Every row gives one point. Each copy is the shape, with its points in the same order, turned, moved and blurred by noise. Say if it was mirrored as well.
In the rows, 128 means zero.

Shape:
[[177 126]
 [ 76 111]
 [134 115]
 [136 125]
 [149 116]
 [143 178]
 [124 177]]
Copy 1:
[[152 104]
 [ 60 150]
 [111 121]
 [118 127]
 [124 112]
 [151 166]
 [138 177]]
Copy 1 is: only turned
Copy 2, 7 rows:
[[137 190]
 [145  82]
 [139 147]
 [130 145]
 [151 152]
 [ 86 150]
 [ 84 141]]
Copy 2 is: only turned
Copy 3:
[[132 167]
 [109  64]
 [120 119]
 [126 124]
 [122 139]
 [183 130]
 [176 115]]
Copy 3 is: mirrored

Shape (8 x 3):
[[152 124  75]
 [161  88  87]
 [ 95 148 155]
 [128 129 163]
 [118 117  92]
 [130  84 152]
 [156 136 163]
 [116 165 141]]
Copy 1, 8 rows:
[[121 115  74]
 [158 122  72]
 [124 168 168]
 [154 143 162]
 [124 152  94]
 [183 155 132]
 [160 111 160]
 [110 143 162]]
Copy 1 is: mirrored
Copy 2, 8 rows:
[[178 117 122]
 [163  82 109]
 [ 91 169 138]
 [ 92 126 151]
 [151 135 107]
 [ 93  99 114]
 [100 111 168]
 [114 162 160]]
Copy 2 is: only turned
Copy 3 (8 x 3):
[[ 86 153 125]
 [ 75 128 100]
 [183 132 133]
 [160 103 133]
 [126 153 105]
 [142  88  94]
 [139  90 162]
 [162 143 156]]
Copy 3 is: mirrored

Shape, 9 rows:
[[138 128 110]
 [145 131 148]
 [140 123 156]
 [162 134 132]
 [ 94 106  95]
 [170 102 140]
 [182 146  81]
 [ 85 140 174]
 [ 95 149  95]]
Copy 1 (9 x 3):
[[120 118 102]
 [139 154 112]
 [144 151 126]
 [153 134 103]
 [ 90  97 144]
 [180 127 119]
 [141  89  63]
 [ 94 182 140]
 [ 79 119 113]]
Copy 1 is: only turned
Copy 2 (9 x 3):
[[142 130 127]
 [149 155 102]
 [144 157  87]
 [169 147 113]
 [ 92 118 126]
 [174 126  83]
 [179 116 152]
 [ 97 192  91]
 [102 142 157]]
Copy 2 is: mirrored
Copy 3:
[[131 132 154]
 [153 118 126]
 [150 106 121]
 [157 126 150]
 [ 82 159 138]
 [143  91 153]
 [162 145 200]
 [127 144  71]
 [115 189 132]]
Copy 3 is: mirrored

Shape (8 x 4):
[[140 125 157 138]
 [165  89 169 142]
 [120 158 101 121]
 [152 111  98 138]
 [135 123 159 156]
 [137  58 119 173]
 [136 135 145  73]
 [ 95 160  97 104]]
Copy 1:
[[103 119 151 113]
 [ 94  83 142  91]
 [127 176 117 131]
 [ 94 137  91 104]
 [ 93 118 152 124]
 [ 73  78  83 131]
 [170 134 144  95]
 [156 177 115 146]]
Copy 1 is: mirrored
Copy 2, 8 rows:
[[141 130 129 161]
 [153  97 145 169]
 [110 153  97  95]
 [142  98  96 117]
 [134 133 123 173]
 [138  65  91 161]
 [102 148 163 109]
 [ 85 150 101  95]]
Copy 2 is: only turned
Copy 3 (8 x 4):
[[162 144 138 103]
 [197 128 158 110]
 [100 118 106 108]
 [153  88 110 127]
 [165 148 126 109]
 [205 104 114 156]
 [104 124 171  98]
 [ 81 123 107 118]]
Copy 3 is: only turned

Shape, 12 rows:
[[149 124 126 116  99 164]
 [119 140 117 150 166 134]
 [142 127 119 109 194 126]
 [195 146 116 117 124 157]
 [162  83 138 108 114  86]
 [166 142 148 146 117 121]
 [129 138  97 166 171 177]
 [120 158 151 119 124 151]
 [ 78 145 129 172 109 108]
 [140  73 103 116 114 133]
 [169 142 186 121 154 142]
 [167 116 159  98  93  86]]
Copy 1:
[[107 133 154 164 106 136]
 [140  83 129 105 131 137]
 [151  75 140  97  82 144]
 [ 85 110 154 146  78 106]
 [158 172 130 114  67 125]
 [106 143 140 106 110 112]
 [132  55 139 134 144 114]
 [101 125 153 119 130 162]
 [132 140  98 104 180 148]
 [166 142 125 161  93 125]
 [106 122 194  83  94 132]
 [113 190 133 108  67 137]]
Copy 1 is: mirrored
Copy 2, 12 rows:
[[120 156 116 108 138 176]
 [146 135  96 119 168 105]
 [168 156 139 123 172  96]
 [148 199 113 134 149 168]
 [183 131 151 116  92 154]
 [152 146 100 155 133 164]
 [144 161  72  95 195 118]
 [104 131 115 143 162 143]
 [118  87  68 122 125 120]
 [157 140 131  67 119 155]
 [156 143 139 169 182 166]
 [153 133 153 150  86 168]]
Copy 2 is: only turned
Copy 3:
[[152 109 126 126 128 165]
 [ 92 124 119 155 149 108]
 [ 74 102 140 131 181 132]
 [128 111 107 148 170 194]
 [102  85  90  69 136 155]
 [129 128  78 119 156 147]
 [110 107 124 195 147 119]
 [145 150 132 121 152 127]
 [116 158  93 122  94  85]
 [115  71 119 113 104 155]
 [139 119 108 115 206 133]
 [121 119  85  58 146 168]]
Copy 3 is: only turned
Copy 4, 12 rows:
[[111 105 119 106 150 162]
 [130 156  88 132 110 120]
 [117 162  91 111 143  85]
 [134 120 123  57 148 140]
 [119  93 163 135 156  87]
 [129 127 155 102 112 134]
 [157 162  65 117 125 151]
 [ 86 141 115 113 112 154]
 [120 114 109 170  66 144]
 [134  91 113 146 173 121]
 [ 98 174 157  93 137 129]
 [ 92  89 180 112 137 102]]
Copy 4 is: only turned

Shape:
[[135 113 135 162 139 110 116 113]
 [108 159  97 190 148  88 178 181]
 [127 115 150 103 150 116 135  90]
 [120 126  60 194 151 112 114 165]
 [106 103 186 142 127 138 103 112]
 [134 107 141 126 110 126 134 120]
 [134  90 180 104 110 109 133 137]
 [159 143 107 182 143 153 165 203]
 [104 107 129 116 128 106  90 127]
 [105 132 139 131  95 158 127 117]
 [ 90  93 162  91 156 130  98 107]
 [160 170 186 106 114 117 119 132]]
Copy 1:
[[133 140 143 119 130  99 147 103]
 [155 145 164 137 150 155 219 167]
 [102  91 114 102 114  91 142 111]
 [194 138 170 141 160 157 170  98]
 [ 89 150 120  82 124 110 124  84]
 [104 118 115 139 114 119 140 111]
 [ 89 130 104 111  66 123 137 107]
 [123 141 199 158 132 191 155 159]
 [141 118 102  92 107 122 133  91]
 [ 99 133  90 138 149 138 116 116]
 [103 109 101  56 114 115 127  78]
 [113 147 117 111  84 106 100 172]]
Copy 1 is: mirrored
Copy 2:
[[148 144 156 121 104  95 132 137]
 [ 65 132 196 177  71  89 118 169]
 [163 125 111 145  99 126 155 129]
 [ 84 131 197 130 104  87  74 121]
 [167 124 134 107 142 108 159 171]
 [129 147 127 116 112 131 149 140]
 [156 161 123 134 127 156 154 174]
 [ 65 134 232 130 101 140 146 141]
 [142 136 120 140 145 111 110 143]
 [103 126 121 103 133 109 164 147]
 [178  94 102 133 144 133 132 149]
 [142 167 143 167 141 127 204 133]]
Copy 2 is: only turned

Shape, 13 rows:
[[156 114 138 141 119 149 188 130  77]
 [132 108 173 103 109 100 138 146 162]
 [130 139 138 175  90 102 163 129 127]
 [133 114 109 117 135 125 138 105  91]
 [119 144 175  77 162  73  67 166 157]
 [ 91 122 122  66 122 124 127 169 151]
 [141 146 142 143 101 167 147 114 125]
 [108  77 160  76 177 107 146  77 145]
 [123 108 121 160 132 138 144 134 104]
 [130 164 144  99 122  82 135 139 161]
 [153 106 112 152 130 152 166 125 142]
 [ 77 160 179 109 177  91 116 147 136]
 [153 128 111 149 160 146 180 133  98]]
Copy 1 (13 x 9):
[[117 130 159 142 104 191 172 104  95]
 [160 144 156 125  72 106 111 153  92]
 [150 154 162 139  98 165 149 136 164]
 [105 113 119 125 124 158 130 121 121]
 [171 116 156  68 135  59  77 139  99]
 [136 169 106 110 120  91 123 157  80]
 [118 149 143 139  92 126 173  89 137]
 [ 65 101 151 110  74 112  93 169  82]
 [117 128 153 159 138 145 147 127 126]
 [169 136 141  76  90 105 132 159 131]
 [116 120 148 167 105 130 185 144 126]
 [122 153 181  65 148  90 101 149 127]
 [107 108 162 141 137 168 189 128 112]]
Copy 1 is: mirrored
Copy 2 (13 x 9):
[[154 164 107 109 136 120 137 130  56]
 [146  89 129 116 161 163  82 114 115]
 [113 119 116 104 174 104 120 162  97]
 [134 172 130 126 119 118 116 112 118]
 [188  88 168 143 153 175  90 126 197]
 [131 118 106 139 118 202 102 130 155]
 [117 130 118 144 161 126 159 118  90]
 [155 142 125  84 136 146  86  36 150]
 [123 151 140  96 131 128 145 139 101]
 [152  92 103 143 156 132  94 134 160]
 [116 116 119 107 115 117 146 112  83]
 [185 121 127 100 173 163 129 129 199]
 [156 151 108 105 106 105 161 129  92]]
Copy 2 is: mirrored
Copy 3 (13 x 9):
[[168 151 168  87 137 175 125 132 151]
 [140 157 121 164 141 129 193 141 157]
 [121 160 131 146 169 154 103 133 146]
 [111 122 131  75 143 145 151 160 142]
 [ 68 152 116 172  81 101 217 160 140]
 [147  99  89 153 114 144 197 162 114]
 [168 145 112 108 127 122 108 132 156]
 [122 150 108  74 164 128 230 129 126]
 [120 115 127 107 135 162 123 123 164]
 [117 161 121 171 131 120 168 164 108]
 [154 113 138 113 159 133 126 103 138]
 [ 76 171  94 136  89 149 191 138 116]
 [142 121 169  82 132 158 120 116 120]]
Copy 3 is: mirrored

Shape (14 x 11):
[[ 75 160 145 137 196 148 104 132 151 110 173]
 [128 123 163 139 112 156 117 101 163 119 123]
 [117 132 157 138 125 136 157  73 171 133 110]
 [126 115 166 114 183 153  92 127 127 113 160]
 [125 109 129 168 101 170 156  89 157  96 112]
 [163 121  89  93  67  84 121 112 116 132 130]
 [145 109 108 113 100  92 135 156 126 150  90]
 [ 71 142 157 134 152 176  84 103 160 130 129]
 [125  59  97 120  93  86 111 137 145 158 164]
 [115 120 129 165  86 134 118 111 159 117 108]
 [167 153 124 134 110 120 132 125  84 182 131]
 [132 155 144 158 150 113 117  77  82 140  89]
 [164 101  84 116 142 100  79 147 167 152 159]
 [ 99 139 178 157 147 126  95 127 171 108 156]]
Copy 1:
[[ 93 156  62 152 137 144 118 153 186 156 160]
 [113 147 121  86 108 154 138 114 151 103 117]
 [124 122  90  81 113 152 160 104 125  92 146]
 [ 95 136 123 107 157 137  94 144 188 144 130]
 [142 145 102  83 109 185 146 130 120  87  93]
 [139 102 197 144 120 161 127  93  79 135 116]
 [124 124 161 149 155 114 140  97  79 106  99]
 [ 87 155  79 115 115 157 153 102 201 140 125]
 [ 83  75 177 174 122 158 134 137 119 104 100]
 [126 152 123 129 108 173 155 104 128  84 100]
 [187  99 154 141 125 102 106  91 132 123 117]
 [177 124 112 120 170 151 120  57 157 109 141]
 [107 115 199 164 144 139 155 167 143 126 137]
 [ 87 163 102 135 116 153 109 130 175 102 153]]
Copy 1 is: mirrored
Copy 2:
[[162 142  56 109 198  93 142 154 128 105 165]
 [124 110 151 126 150 134 148 172 133 110 146]
 [ 92 132 166 137 157 104 146 159 169 117 145]
 [164  88  82 106 172 113 162 148 144 126 138]
 [ 74 115 156 147 150 128 152 165 106 106 123]
 [126 108 162 117  60 100  76 136 114 155 123]
 [134 128 148 160  98 139  87 105 127 159 127]
 [140 126 105 114 176 129 185 144 122 103 193]
 [136  63 112 188  91  92  81 146 101 142 153]
 [110 133 163 155 134 133 134 159 100 130 150]
 [167 141 149 148  79  95 145 102 122 145 101]
 [132 139 152 119 145  80 172 108 127 186 124]
 [184  76 126 142 138  93  72 115 105 122 148]
 [160 130 106 139 190 112 142 199 129 128 169]]
Copy 2 is: only turned

Shape (16 x 11):
[[121 126 142 136 146 127 106  57 153 110 108]
 [ 84  91 139 135 128 147 109 100 163 128 120]
 [134 149 127 152  89  83  99 135  90 123 107]
 [111 140 139 129 109 142 135 132 171 119 162]
 [ 73 109 175  52 136 135 133 125 151 119 164]
 [186 139  92 101  86 164  90  51 122  70 152]
 [162  96 124 140 138 144 172 136 175 115 123]
 [124 110 148 127 126 139 143  70 101 161  63]
 [ 81 178 121 115 127 163 121 121 140 122 135]
 [128 136 123 135  89 115  84 127 112 168 103]
 [124 101 139 143 142 123 109 150  85 138 117]
 [136 162 131 132 133 159 162  82 125 123 187]
 [168 143 131 107 146 112 125 111 120 158 105]
 [140 135  86 108 129 136 131 132 154  91 142]
 [184 109 115 119 140 129 148 130 167  77  90]
 [150 138 230  93 139 121 100 166  92 136 155]]
Copy 1 (16 x 11):
[[127 161  94 127 132  79  99 103 164  81 171]
 [133 170 107 134 137  99 163 131 148  80 165]
 [148 119 185 146 149 113 107  82 178 136 130]
 [133 172 132 128 133 116 141 141 115 149 175]
 [139 237  98 137 119 166 143 135 138 127 139]
 [145 118 114 109  35 113  94  84 169 136 210]
 [124 128  96 111 132  97 138 186 160 146 143]
 [ 95 152 108 116 125  73 133  92 180  88  87]
 [105 167 127 152 129 131 124 103  92 125 158]
 [120 131 171 108 153 117 143  68 166 119 141]
 [160 127 147 118 149 131 133 120 150 103  98]
 [146 161  93 111 101  82 101 110  93 168 146]
 [111 130 114  92 151 122  94  94 173 138 116]
 [129 118 104 145 118 141 122 131 140 149 177]
 [112 103 105 127 119 122  98 177 192 133 155]
 [166 210 173  74 144 160  77 132 149 129  95]]
Copy 1 is: mirrored
Copy 2 (16 x 11):
[[151 114 153 152  96  89 149 144 109  80 156]
 [122 129 162 129  72  87 125 145 141 126 147]
 [ 73 103 110 117 165 109 172 160 111 118 137]
 [114 139 175 157 131 107 126 112 131 151 125]
 [158 106 149 151  69 111 141  97 118 200 115]
 [181  86 135 131 189  67  76 139  91  86 125]
 [151 195 141 142 133 132 122 134 151 124 150]
 [133 132 116 134  77 131 145 204  89  94 123]
 [105 102 177 141 112 126 130 107 120 116  85]
 [ 81 123 141  92 133  99 156 169  88 125 122]
 [103 112 123  93 116 153 150 157 125 139 161]
 [132 120 164 185 140 149  89 114  83 121 134]
 [141 148 126 112 134 138 166 142  70 110 132]
 [139 140 132 122 151 111 116  89 138 114 119]
 [178 173 116 126 156 115 149 134 160  97 137]
 [151  85 163 122 145 165 196 151  95 210 154]]
Copy 2 is: mirrored
Copy 3, 16 rows:
[[119 122 130 180 117  91 114 116  98  97 133]
 [122  78 137 144  93 109 121  88  96 127 133]
 [105 173 120 141 126 128 105 137 115 191 107]
 [134 102 110 109 100 152 132 122 107 111 106]
 [117  96 136 143  86 153 162  51 146  95  76]
 [137 111  43 204 106  91 118 176 120 116  64]
 [122  82 150 114  94 118 142 176 144 106 133]
 [ 58  96 160 191 150 106 132 125 106 145 136]
 [132  96 119 128 152 151  99  96 100 113  77]
 [ 84 126 100 150 129 142  95 114 120 185 132]
 [132 119 153 151 127 129 129 114 149 189 127]
 [146 105  95 144 162 138 174 145 105  97  98]
 [ 88 131 124 162 148 131 119 140 165 127 133]
 [137 103 107 115 112 107 108 147 149 111  81]
 [115 110 154 142  84  98 103 191 159 105 107]
 [138 158 149 184 104 219 155 100 170 146 116]]
Copy 3 is: only turned
Copy 4 (16 x 11):
[[ 67 134 116 135 121 129 133 113 152 129 170]
 [110 122 112 146  83 118  92 110 154 146 153]
 [153 117 110 109 136 154 182  93 188 123 117]
 [134 119 120 109 122 139  97 118 112 178 119]
 [154 116 110 152  90 127 112 151  62 146 154]
 [ 63 115  24 111 184 122 156 107 127 148 140]
 [125 121 107  82 141 115  48 119 140 122 138]
 [108 134 129 123 115  51 140 107 153  94 145]
 [ 97 118 128 153 126 126 132 126 117 157  82]
 [151 155 101 128 126 135 162  73 169 126 110]
 [166  95 120 135 128 133 130  90 162  90 129]
 [110  98 127 135 191 109 116 127 101 169 141]
 [132 155 113 114 166 125 145 106 137  90 126]
 [118 116  85 118 147 145  92 148 130 148 108]
 [ 98 122  75  59 133 133  80 143 144  90 126]
 [181  98 131 101 108 154 172  75  58  89 144]]
Copy 4 is: only turned

Shape (15 x 12):
[[124 133 105 120 119 117 129 117 104  72 151 159]
 [135 150 134 134 134 135 105  98 132 153 136 118]
 [163 105  86 117  84 126 142 135 113 121 113 134]
 [163  67 166 144 131  86 147 158 148  84  81 156]
 [120 122 132  51 112  88  89 162  91  96 137 169]
 [115 139 120 160 107 145 185  74 107 138 140 116]
 [142 129 147 136 138 129 131 162 117 108 148 117]
 [ 77 110 133 146 117 118 107 135 118 139 172 167]
 [157 107 156 161  99  97  91 166 103  86  80  96]
 [147 112 121 142  56 140 143  84 152 119 149 120]
 [125 223  98 117 103 138  81 147 185 154 118 134]
 [172 128 130 174 122 178 113 134 156 150  90 129]
 [ 70  83 155 142 149 178 110  90 143  71 118 107]
 [117 112  69 169 135 135  97 133 146 129 139  83]
 [116  89  98 106 118 191 113 162 135 156 100 102]]
Copy 1, 15 rows:
[[101 125 102 130 108 108 128 134 155 101 107 171]
 [143 131 165 129 115 117 105 116 105 110 131 127]
 [ 80 124 126 130 166 103 162 146 145 120 152 130]
 [127  99  83 146 169 197 180 104 150 106 110 126]
 [ 93 129 110 112 163 116 118  72 148 116 129 220]
 [104 121 127 113 113 107 104 191  89 104 104  99]
 [133 143 138 107 126 162 146 141 131  96 131 168]
 [136 137 120 114 123  90 150 106  87 102  73 171]
 [148 166 115 108 188 154 153 101 173  79 136 115]
 [116  78 151  97 134  90 154 155 139 102 115  93]
 [201 129 179 129 141  74 113 134 137 179 152 167]
 [151 145 191 162 148 140 166 142 131 134 124  91]
 [113 146 140  85  84 158 130  96 148 131  48  96]
 [140 179 136 105  89  98 178 123 119 128 145 101]
 [ 87 166 177  97 152 124 176 113 111 181 119 126]]
Copy 1 is: only turned
Copy 2, 15 rows:
[[114 106 145  84 119 130 110 146 107 151  99 133]
 [129 110 141 159 151 119 123 143 144 115 152 133]
 [109 144  91 117  91 101  86 121 121 139 122 119]
 [142 199 103  45 116 120 158 127 136 128 136 158]
 [ 90 163 130  92 169 174  78 129  94 156  92 144]
 [105  60 105 116  97 105 131 157 146  80 138 121]
 [109 134 110 124 134 126 156 147 149 153 107 150]
 [119  95 148 120 121 175 146  94 108 125 115 151]
 [112 184 113  91 145  95 131  98 184 128  88 154]
 [ 80 109 134 116  90 100 128 113 143 114 161  92]
 [142 142 170 202 172  97 131 132  86 122 105  71]
 [151 168 137 172  98  77 149 126 154 113 151 152]
 [129 128 184  97  85 181 130 161 207 102 123 131]
 [170 108 129 149 112 125 129 103 179 155 106 102]
 [139 167 102 183  78 166 105 132 159 117 114 124]]
Copy 2 is: mirrored
